Rows are points. Each table stands for the endless flat space through its points: a line for two points, a plane for three, and so on. The two share one point or none. Which?

First, 2 rows:
[[-1,15,-31],
[-29,-9,-7]]
Second (2 x 3):
[[-16,-15,-34],
[-26,5,1]]
They share: [-22,-3,-13]

First (3 x 6):
[[5,0,-23,-7,2,0],
[5,-21,-20,32,14,15],
[11,-31,-13,53,17,18]]
Second:
[[9,-6,-18,22,23,1],
[23,-10,-8,28,19,1],
[16,8,-11,13,41,-5]]
They share: no point

First (3 x 9):
[[-42,14,19,13,-6,-11,18,-7,11],
[-11,7,-2,36,-10,19,46,-6,28],
[-34,9,13,23,-23,-5,20,-14,0]]
Second, 3 rows:
[[-42,7,-2,20,-14,11,18,-6,23],
[-29,12,7,19,-24,-9,50,-3,-1],
[-16,-2,13,40,-9,-18,41,-1,-4]]
They share: no point

First, 5 rows:
[[-17,-29,-25,-23,3,-31,16,0,1,28,-39,11],
[4,-10,-22,-14,7,-22,24,16,-9,2,-31,2],
[-1,-31,-9,-23,-10,-27,25,6,-1,30,-29,3],
[12,-29,13,-24,-32,-63,13,18,-35,2,-9,4],
[5,36,6,-3,74,8,19,6,15,12,11,3]]
Second, 3 rows:
[[9,-14,23,-5,12,-2,10,4,-16,20,-6,-10],
[23,8,21,-3,22,6,9,-2,-11,5,-11,-16],
[14,-8,-26,-34,-3,-40,57,26,22,23,-18,12]]
They share: [12,-10,4,-16,7,-16,28,12,-1,20,-11,-2]

First, 3 rows:
[[-23,16,5,-23,39,-16,25,-31,-7,-13,-33,-32,14,-19,-25,11,46,-11],
[-18,15,12,-27,33,-19,18,-27,-14,-10,-29,-27,18,-16,-25,9,42,-5],
[-44,7,-4,7,15,11,40,17,-4,-4,-21,-23,14,26,-1,-37,-8,1]]
Second (4 x 18):
[[-10,15,41,-3,16,-14,29,-11,18,-4,-14,-35,12,26,22,-7,37,15],
[-13,21,23,-15,10,7,29,-14,-3,5,-17,-23,24,17,7,-22,28,6],
[-12,26,14,8,27,-9,20,-4,-39,20,-3,-28,37,4,-23,-17,15,13],
[-7,31,17,11,24,-9,23,-10,-43,27,3,-33,42,3,-21,-20,18,16]]
They share: no point

First, 4 rows:
[[-25,34,7,-1,-8,26,29,3,-41,-25,-14,13,1,-1,-34,-4,2,-9,-21,17,-12,6,32,-11],
[-31,12,-11,-11,-56,-25,3,18,-8,-18,-3,17,-12,8,-21,62,40,-46,-18,4,-36,-15,18,-33],
[-17,10,-20,-10,-54,-25,8,6,1,-26,-4,29,3,7,-20,63,49,-43,-13,4,-38,-27,14,-29],
[-38,28,-8,-17,-22,4,6,22,-31,-20,-7,5,-16,11,-23,24,19,-20,-32,4,-26,-2,36,-16]]
Second, 2 rows:
[[2,39,-6,-16,-20,14,34,2,-19,-40,-2,43,25,16,-31,-2,29,-11,-32,20,-10,-17,11,-24],
[-18,15,-10,12,-12,22,30,-6,-35,-12,-26,15,5,-4,-19,22,13,-11,0,-4,-30,-9,27,-4]]
They share: no point

First:
[[0,25,14,-37,37,19,-17,6,53,11,6,-22,14,14,-26,-21,-10,18,49,13,47,26,-38,-13],
[-20,35,-32,-31,23,33,37,-8,-7,27,-38,30,-24,-18,30,1,24,-18,15,11,17,2,20,-31],
[-48,7,-52,-7,19,37,61,12,-31,35,-30,50,-40,2,58,33,20,-6,-5,-17,-7,26,52,-43]]
Second (4 x 24):
[[-9,15,-8,-34,20,49,31,9,21,31,-23,22,-13,22,15,2,-3,12,17,7,32,12,22,-35],
[-43,19,-16,-38,40,31,32,-4,11,10,-9,0,-8,-8,23,-12,-4,-4,22,10,24,37,-7,-37],
[-37,-1,-40,-2,12,21,-7,23,-7,13,-11,2,-19,2,15,14,19,-4,35,-19,8,22,12,-31],
[-31,56,-15,-43,33,46,38,-20,24,16,-20,11,12,12,14,12,-7,10,-8,8,55,21,-4,-39]]
They share: no point

First:
[[1,-12,11,8,-36,-16,15,14,0,18,23,-5,-32,-7,-5,22,9,-25,-2,12,-59,7,37,-1],
[-37,-11,34,13,-16,-11,-3,24,-20,7,16,-2,-12,-35,-13,-15,4,8,0,-11,-4,26,-27,11],
[-29,-9,33,2,-16,-9,0,14,1,7,13,10,-52,-12,-8,-19,10,-15,-15,-11,-25,15,-4,6],
[-18,-13,17,24,-31,-16,6,28,-32,16,25,-20,25,-43,-12,19,1,13,18,7,-19,25,-8,10]]
Second (3 x 24):
[[-3,4,36,-7,-10,-39,15,8,7,18,21,-7,0,-16,-11,-11,11,-2,6,21,-23,8,6,-19],
[-1,-4,27,1,-16,-30,12,7,-4,10,23,-5,-6,-12,-13,-13,13,-9,-2,14,-19,16,4,-8],
[-30,-13,35,15,-29,-18,3,39,-22,16,9,6,-24,-40,-4,1,4,-15,-1,-7,-42,25,3,-5]]
They share: no point

First (2 x 24):
[[31,20,-15,-51,-39,-43,23,36,-24,15,-15,-2,16,-9,8,5,-10,40,-15,-9,23,-3,2,-28],
[1,20,-39,-3,-21,-1,-1,6,-6,45,-27,-44,34,-21,14,47,2,10,-15,-51,-7,-33,14,2]]
Second:
[[1,31,-13,-28,-58,-40,11,4,-22,63,0,-72,34,-12,4,22,-21,38,-25,-1,1,-77,9,32],
[11,37,-49,-32,-17,-52,2,13,15,35,-21,-27,0,-48,11,31,-4,40,-2,-50,-19,-19,-24,9],
[6,28,-27,-20,-49,-22,15,9,-15,45,-3,-55,25,-17,14,25,-19,29,-30,-13,5,-64,11,9],
[31,17,3,-52,-22,-53,27,15,-19,44,-2,-34,40,-25,-8,27,7,42,19,-9,11,-7,-24,23],
[38,33,-33,-25,2,-24,44,20,-4,23,13,-28,19,-51,26,46,5,14,2,-30,7,-16,-29,-2]]
They share: no point

First:
[[-27,-17,17,-31,-6,5,-9,4,-16,29,2,40,-15,4,10,-11,-18,1,-15,-16,32,-15,20,17],
[-30,-22,25,-35,1,4,-17,7,-15,38,1,47,-20,9,20,-13,-21,6,-22,-19,41,-5,35,32],
[-20,-34,-27,-9,-32,59,4,3,3,-8,35,-9,4,-56,-50,-7,-37,-11,-30,-9,8,-20,-7,-46],
[-40,-20,47,-33,-12,29,-4,27,-5,24,17,39,-10,0,24,-41,-5,-27,-8,-3,40,-22,3,18]]
Second:
[[-35,-19,13,-14,-29,21,-4,24,-10,48,2,39,-26,-13,4,-19,-16,-13,-28,-45,42,6,9,16],
[5,14,43,-13,7,-8,-18,12,2,30,-2,-35,-24,-40,-47,-13,-26,47,3,6,31,-9,-12,-18],
[-20,-13,-4,-12,-6,-6,-8,37,8,37,-20,40,-30,8,-4,3,-12,-11,-38,-56,53,28,-5,13],
[1,-28,14,-48,-47,27,-1,24,-28,53,-5,33,-36,-15,-17,5,-9,-10,-42,-37,30,26,20,2],
[-43,-30,14,-25,-27,35,-3,-4,-11,-6,37,0,7,-45,-2,-42,-30,-6,-11,33,9,-53,25,-3],
[-9,-29,0,-39,-5,22,-7,10,-4,5,9,23,-8,-6,-16,3,-21,-6,-29,-6,25,-5,11,-10]]
They share: [-28,-25,10,-25,-14,28,-6,9,-7,18,16,25,-9,-16,-5,-16,-23,-7,-21,-12,28,-15,12,0]
